Each row of a before or after table is a point. One or more steps were done to the points. Then noise was added and the rows were shuffled. The steps act on how far a point lies along the listed directions, d1 being the first. Write out the steps. A step turns or swaps two directions, mirrors them in a line or flattens them onto one, adds a multiple of one to another, or multiplies one. Angles are multiples of 10 degrees, from the lower direction toward the higher: turns from -170 to 170, lines from 10 to 170 but not 90. Use the fewest steps. Two steps may share a direction if one is a turn and the other turns, adds or multiplies; they go together, in the order done. Otherwise the lowest direction goes first.

Directions:
(1): [  0 -43  34]
(2): [-3 34 43]
Before (14 x 3)
[[ -4 -15  14]
 [ -6  51   4]
 [  2  47 -19]
 [ -1  22  24]
 [ -6   8 -34]
 [ -9   4 -30]
 [ -9  -7 -19]
 [-13  12 -15]
 [ 14   0 -30]
 [ 22  10 -59]
 [ -1  22 -21]
 [ 10  52 -19]
 [  3  14 -48]
 [  4  11  -9]]
After (14 x 3)
[[  5  -7 -11]
 [-11  13 -15]
 [ -9   3 -31]
 [ 14   8 -28]
 [  8 -43 -31]
 [ 21   5 -58]
 [ -4  11  17]
 [  1 -17 -23]
 [ -6   0 -33]
 [ 16 -49 -31]
 [  1 -29  18]
 [-13 -10 -18]
 [  0 -54  -9]
 [  2  -2 -51]]
Steps: swap d1 and d2

Directions:
(1): [-51  -7 -10 -52 -14  16]
(2): [-11  14  24 -23  31 -60]
Before (13 x 6)
[[ 26  14   7  34   6 -10]
 [ 21  -9  -7  25 -11  20]
 [-30  -8 -23 -38 -24  24]
 [-14   3  18 -23   1 -21]
 [ -9   2 -18   8 -25  41]
 [-19 -13 -18 -18 -24  40]
 [-13   3  -7 -17  -5  14]
 [ -2   2  -2   9  -4 -18]
 [-21   2  -2 -49   4  -7]
 [ 16   0   6   2   4 -23]
 [-10  12   8   2   6 -29]
 [  2   0  10   1  -6  -4]
 [-30  -8   6 -46  11 -16]]
After (13 x 6)
[[-57  -6 -24 -39 -38  58]
 [  6  -1  11 -12  19 -27]
 [-12 -14 -13 -10 -24  32]
 [-21   3  -9 -25  -9  16]
 [  2  -1   6   4  -4  -7]
 [ 20  23  14  35  11 -36]
 [ 32   3  11  22  10 -28]
 [ 10   3   1  16   0 -21]
 [-58 -19 -22 -61 -35  54]
 [ 29  13  10  35   8 -11]
 [-54 -11 -26 -58 -30  31]
 [ 18   7  26  10   8 -29]
 [  2   7   4 -25  13 -13]]
Steps: add -1.5 times d2 to d1

Directions:
(1): [ 29 -55  48 -29 -26 -14  10  -1]
(2): [-12 -52 -48  24 -29   7 -11  34]
Before (12 x 8)
[[  6  18  18   3   2  -3   0 -11]
 [ -9  -6 -11   7  -7   4   0   8]
 [  4   9  13  -5   4   0   4 -12]
 [  9 -10  23  -4   0 -11   4  -8]
 [-14   4 -15   1   2   5  -5   8]
 [ 14 -58 -18   4 -36   2   0  21]
 [-12  19 -14   1   4  10  -6   1]
 [  4  32  12   1  15   3   7  -7]
 [-11  27  -8   3   6  -1   3 -11]
 [  7  19  -3   4   7  -1   1  -9]
 [  5 -13   3   5  -4  -8   3  -3]
 [ -4  10   1   4  10  -8  10   2]]
After (12 x 8)
[[ -1  33   4   7  15   5   6  -4]
 [-13  24 -15   5   3   1   1  -7]
 [  5  18  -9   6   6  -1   0  -6]
 [ -8 -11  -9   6  -9   3   0   9]
 [  6 -12   6   4  -2  -8   3  -5]
 [ -6   9  -2   7  11  -7   9   3]
 [  3  22  13   6   4  -1  -2 -11]
 [-12  15 -18   3   1  10  -7   4]
 [  3  15   9  -2   6   2   4 -12]
 [  9  -1  25  -4   4 -10   5 -11]
 [ 23 -59   2  -7 -36  -3   4  14]
 [-13  -2 -14   1  -1   5  -5  10]]
Steps: turn d1 and d2 by -20 degrees

Directions:
(1): [-20  40   6  23  -2  30  34  -6 -15 -34 -36]
(2): [  1  -7  -3 -60  -8  32  33  19 -30   5  16]
(3): [ 14  44 -31  -1  52  18 -15 -11 -10  24  17]
(4): [-44 -28 -46 -15  26   5   3  -6  31 -22  -9]
Before (12 x 11)
[[  5  -5 -17 -25   3  -3  -1  11  -3   4   6]
 [ 18  39  -6  16  17  12  -9  -8 -16  16   3]
 [ 11   8  -5 -17  -3   9   3   7 -16  10  10]
 [ 15  16  -1 -26   7  15  10   7 -21   6  12]
 [ 14  27  -7   6  16   8  -1  -5 -13  22  13]
 [-11  30   2   1  10   9   4  -7  -5 -13  -2]
 [ 22  -7  11   2  -7 -11 -26   0   6  10   6]
 [ -1  -1 -11   9  -2  -3 -10 -12  10   1  -3]
 [ 13 -39   9 -55 -23   8  14  22 -21  19  21]
 [ -1  21 -24  -4  25   7   1  -1  -7   6  13]
 [ 12 -38  -8 -60 -19  -2  -4  20  -9  17  23]
 [ -4  24 -12  13  20  14   6   0 -13  -4  -4]]
After (12 x 11)
[[ -2  15 -23  -9  17  18   3  -4 -10   6   3]
 [ -4  11 -21   1  18   4   4  -8   0  11   8]
 [  9   1 -13   2   6 -20 -19   1   7   3   2]
 [ 15 -17  -1  29  -9 -45 -52  -5  28   8  -2]
 [ -1   4 -18 -14  20  14   6  10 -16   8  14]
 [ -4  13 -29  -6  23   4  -6  -2  -2   6  15]
 [ -6   8  -5 -29  11   9   0   1  -8  -1  19]
 [ -1   7   8  17  -7   3  -5  -4  10 -17 -19]
 [ 11  -8 -11 -10  14 -15 -19   0  10  12  16]
 [ 20 -38  16  23 -12 -43 -43  -2  25  20   4]
 [  7  -4 -14   0   1 -13 -20   3   5   9  10]
 [ -2  10  -7   5  -5  12   3 -11   1  -3  -4]]
Steps: turn d1 and d2 by 100 degrees; flatten d3 and d4 onto the line at 20 degrees

Directions:
(1): [ 52   6  -2 -11  12 -35 -23 -34   9 -60 -10 -13 -27 -35]
(2): [-35 -38 -13   3   2  39 -42 -13  48 -18 -34  35 -19  -5]
(3): [-11  32  45  35  -1  32 -13 -48 -42 -28   9  25   1  23]
(4): [ 34  13  49 -47  16  21  13  22  37   0  26  49   4   2]
Before (10 x 14)
[[  0   8  12 -19   5  14   0  11  11  14   6  17   6   9]
 [ 17   2  16  -4   3  -2  10  11  -1  10  14  -5  -1   3]
 [ -3   4  -5  13  -5  -4 -12 -17 -16 -23   0 -16 -14  -5]
 [ -8  -4   4  -1   1  13 -16  10   6   4  -4   6  -2  12]
 [  5  -2 -21   8   3 -19   7  -1  -8   9   3 -32   4 -12]
 [-19  -2   0  -8  -6  18  14  28  13  36   1  16  11  16]
 [-18  -5  19  -8   1  15  10  18   4  17   5  19   7   4]
 [ -1  -1 -12   6  -2 -10 -11  -6  -2 -13 -21 -13  -7 -13]
 [ -5   8   6   6   0   1   9   4  -9  12   8 -11   9   1]
 [ 23   0   9 -27  13 -11   5  10  21  -6   1   6  -3 -20]]
After (10 x 14)
[[ 30  -9  16 -60  19  -1  15  41  57  11  10  29   0 -22]
 [  6   3  11  -6   1   5 -16   5   3  -6   0   7  -5   7]
 [ -7   9   9  10   0   0   7   1 -14   9   7 -15   8   2]
 [-17 -22 -56  21  -4 -27   5   9  -8  26 -11 -54   4 -17]
 [-22 -12 -34  20  -9 -12 -16  -8  -9  -4 -31 -28  -6 -13]
 [ 22   6   3 -35   3  -7  21  35  25  20  10  11   6  -2]
 [ 12  10  37 -25  10   8  13  17  10   5  16  25   4  -2]
 [-31   1 -13  42 -14   6 -22 -31 -39 -24  -9 -25 -12   3]
 [ 21   2  27 -17   5   2  14  20  12  13  20   9   1   4]
 [ 26  16  33 -41  15  13   7  18  26  10  20  34   6   4]]
Steps: flatten d1 and d2 onto the line at 60 degrees; multiply d3 by 2.5; multiply d4 by 2.5

Directions:
(1): [ -1   0 -18  18  13  17  60  45  12   3 -10   0  55   3  34 -30  23  42]
(2): [-18 -33  -5 -41  16 -14 -24  22  45  -6  30 -44 -18  51   8 -36 -16  18]
(3): [ 30  -4   2  -6  51  38  10  28 -26 -38  -9 -16 -30  -1  17  46 -46  19]
Before (14 x 18)
[[  0 -14   4 -11   0  -4 -15  -6   3  -2  10  -3 -10   6  -7  -1 -14  -5]
 [ -2   4   3  -8   1   4 -15 -16  -2   0   5  -8  -7   1  -4   7 -10  -8]
 [ -9  -1  -5 -14  -8  -6  -2  -2  10   6   0  -4  -8   6  -9 -10   9   7]
 [ -2  -8  -9  -3   9   3  19  14  13   5   2 -10  15   9  13 -15   8  15]
 [ -9 -10  -2  -4 -11  -9  -7  -4  11   8   4  -1   3   9   2 -17   6   3]
 [  1  -7   2  -8   3   2 -15  -6   9   0   9 -13 -16   9  -8  -2  -5  -2]
 [-26  -3   3   1 -46 -39 -25 -33  28  36  13  10  14   5 -22 -36  37 -20]
 [ -6  -5   4  -6  -3  -8 -13  -3   9  -4  15  -6  -4   5  -8  -3  -7   0]
 [  0  10   3 -11  -4  -8 -12 -15   3  -2   7  -2  -7   6 -11  -5  -1 -10]
 [ -8  -7   1 -17  -4  -5 -10  -4   6   1  12  -8  -1   8  -5  -8  -3  -4]
 [ -2  -1  -6   2   3   7   7   5   1  -1  -2  -2   7   0   2  -8   1  10]
 [ -6   5   4   3 -11  -5  -7 -13  -7   2   0  10  -1  -6 -18   4   7 -10]
 [  0  -1   4  -2  -1   0 -14  -4   4   1  -2  -4  -8   8  -5   2  -2  -5]
 [  0   5  -2  -1  -1   0  -8 -11   5  -1   5   3  -1  -5  -4   3  -1  -6]]
After (14 x 18)
[[  7   9   3 -13  10   2  -8  -6  -2 -12   5  -7 -13   7  -5   5 -12  -3]
 [-12  -9  -6  -7  -8 -13   0  -4  20  16   8  -8  10  12   0 -24  16   0]
 [  4   3   0  -7  13  14  -3  -3  -5  -6   1 -11  -3   2   5  10 -14   3]
 [ -7  -1  -5   1  -5   0   0  -3   4   4   0   0   7   0  -3 -13   6   4]
 [  4   5  -2  -1   6   6  -5  -7   2  -6   3   1  -4  -5  -2   9  -7  -2]
 [ -2  -7   3  -8   6  -3 -11   5   8 -10  15 -11  -8   8  -4   2 -15   6]
 [ -4  -9   1 -20   5   0 -11   1   5  -5  13 -12  -8  11  -3  -3 -12   0]
 [  4 -10   0  -8  14   9  -6   6  10  -6   8 -18 -14  12  -1  -1 -10   8]
 [  2   6   5   3   1   5  -4  -8 -16  -7  -3   8  -9  -8 -15  18  -5  -7]
 [  4 -16   1 -11  11   4  -6   7   3  -9   8  -8  -8   8   2   1 -19   6]
 [ -3  -7  17 -17 -15 -23 -60 -42   1   4  14  -3 -49   4 -32  20 -15 -35]
 [ -6 -12   2 -10  -7  -9 -20  -9   8   2   6  -6 -13  10  -2  -7  -5  -2]
 [  3  -2   3  -2   7   6  -8   4   3  -4  -3  -7  -7  10   0   5  -7   1]
 [ -6  -4  -3 -18  -3  -4  -9  -2   7   2   1  -7 -18   8 -11  -3   0   5]]
Steps: turn d1 and d3 by -70 degrees; multiply d2 by 1.3
